Each row of a before or after table is a point. The points were changed in one or more steps. Then noise was added and the rows were shuffled. The steps act on how far a point lies along the listed directions, d1 being the first. What was done? A step turns or swaps two directions, mirrors them in a line or flattens them onto one, adds a multiple of one to another, or multiplies one. Angles are multiples of 10 degrees, from the lower direction toward the higher: turns from -170 to 170, lines from 10 to 170 but not 90. Use the fewest steps. Two steps may share a direction if one is a turn and the other turns, adds or multiplies; they go together, in the order done. Otherwise the lowest direction goes first.

Directions:
(1): [0.12, 0.38, 0.24]
(2): [ 0.31, -0.25,  0.25]
(3): [ 0.33,  0.09, -0.32]
Before:
array([[ 0.32, -0.26,  0.08],
       [ 0.08,  0.03,  0.49],
       [-0.25, -0.40,  0.10],
       [ 0.49, -0.16, -0.16],
       [-0.25, -0.35,  0.01],
       [-0.16, -0.13, -0.17],
       [ 0.52,  0.11,  0.57],
       [-0.10, -0.43,  0.31],
       [-0.15,  0.12,  0.06]])
After:
array([[-0.23, -0.25,  0.07],
       [ 0.33, -0.23,  0.09],
       [ 0.50, -0.14, -0.14],
       [ 0.06, -0.03,  0.44],
       [ 0.47, -0.01,  0.48],
       [-0.08, -0.35,  0.36],
       [-0.23, -0.32,  0.16],
       [-0.15, -0.07, -0.13],
       [-0.17,  0.10,  0.04]])
Steps: multiply d1 by 0.7

Directions:
(1): [-0.03,  0.05, -0.29,  0.43,  0.44, -0.13, -0.03, -0.30]
(2): [ 0.17,  0.67,  0.14, -0.09,  0.14,  0.13, -0.20,  0.01]
(3): [-0.06, -0.13, -0.34, -0.06,  0.10,  0.59, -0.24,  0.15]
(4): [ 0.63, -0.23,  0.23,  0.21,  0.05,  0.17,  0.01, -0.03]
Before:
array([[ 0.00,  0.28, -0.23, -0.16, -0.02,  0.69, -0.25,  0.31],
       [ 0.25, -0.66,  0.48, -0.17, -0.55, -0.04,  0.04,  0.25],
       [-0.01,  0.02,  0.06,  0.31,  0.32, -0.40,  0.21, -0.38],
       [ 0.45, -0.37,  0.38, -0.04, -0.16,  0.27, -0.01,  0.25],
       [ 0.10,  0.18,  0.09, -0.01,  0.11,  0.49, -0.29,  0.27],
       [ 0.09,  0.35,  0.11,  0.00, -0.01,  0.39, -0.42,  0.07],
       [ 0.31, -0.55,  0.21, -0.13, -0.19, -0.21,  0.14, -0.14],
       [-0.04,  0.39, -0.04,  0.45,  0.22, -0.31, -0.05, -0.15],
       [ 0.27,  0.53,  0.00, -0.16,  0.06,  0.46, -0.20,  0.25],
       [ 0.10,  0.49,  0.25, -0.02, -0.08, -0.50, -0.03, -0.33],
       [ 0.01, -0.41,  0.12, -0.12, -0.24, -0.10,  0.19,  0.04],
       [ 0.24, -0.26,  0.33, -0.09, -0.28, -0.19,  0.22,  0.15],
       [ 0.09,  0.53,  0.01,  0.11,  0.30, -0.11, -0.10, -0.39],
       [-0.03, -0.25,  0.28,  0.08, -0.27, -0.17,  0.13,  0.16]])
After:
array([[ 0.19, -0.40, -0.06, -0.21, -0.20,  0.55, -0.12,  0.05],
       [-0.30, -0.10,  0.05,  0.25, -0.05, -0.35,  0.10, -0.04],
       [-0.20,  0.38,  0.01, -0.02,  0.19,  0.32, -0.30,  0.19],
       [ 0.21, -0.46,  0.06,  0.09, -0.28,  0.32, -0.02,  0.30],
       [-0.12,  0.31, -0.41, -0.08,  0.17,  0.49, -0.23,  0.18],
       [-0.02, -0.68, -0.33,  0.02, -0.18,  0.23, -0.07, -0.09],
       [ 0.20, -0.55,  0.27, -0.15, -0.26,  0.05,  0.23,  0.11],
       [-0.66,  0.32, -0.01, -0.21, -0.01, -0.23, -0.07,  0.11],
       [-0.15,  0.20, -0.13,  0.03,  0.05,  0.47, -0.42,  0.07],
       [-0.22,  0.04,  0.03,  0.03,  0.02, -0.47,  0.17, -0.19],
       [ 0.06,  0.71, -0.22,  0.07,  0.26,  0.39, -0.25,  0.08],
       [-0.77,  0.14, -0.08,  0.04,  0.00, -0.71, -0.01, -0.17],
       [-0.33, -0.09,  0.00, -0.22, -0.15, -0.51,  0.11, -0.22],
       [-0.46, -0.09, -0.16, -0.03, -0.05, -0.39,  0.16,  0.00]])
Steps: turn d1 and d4 by 140 degrees; swap d2 and d3
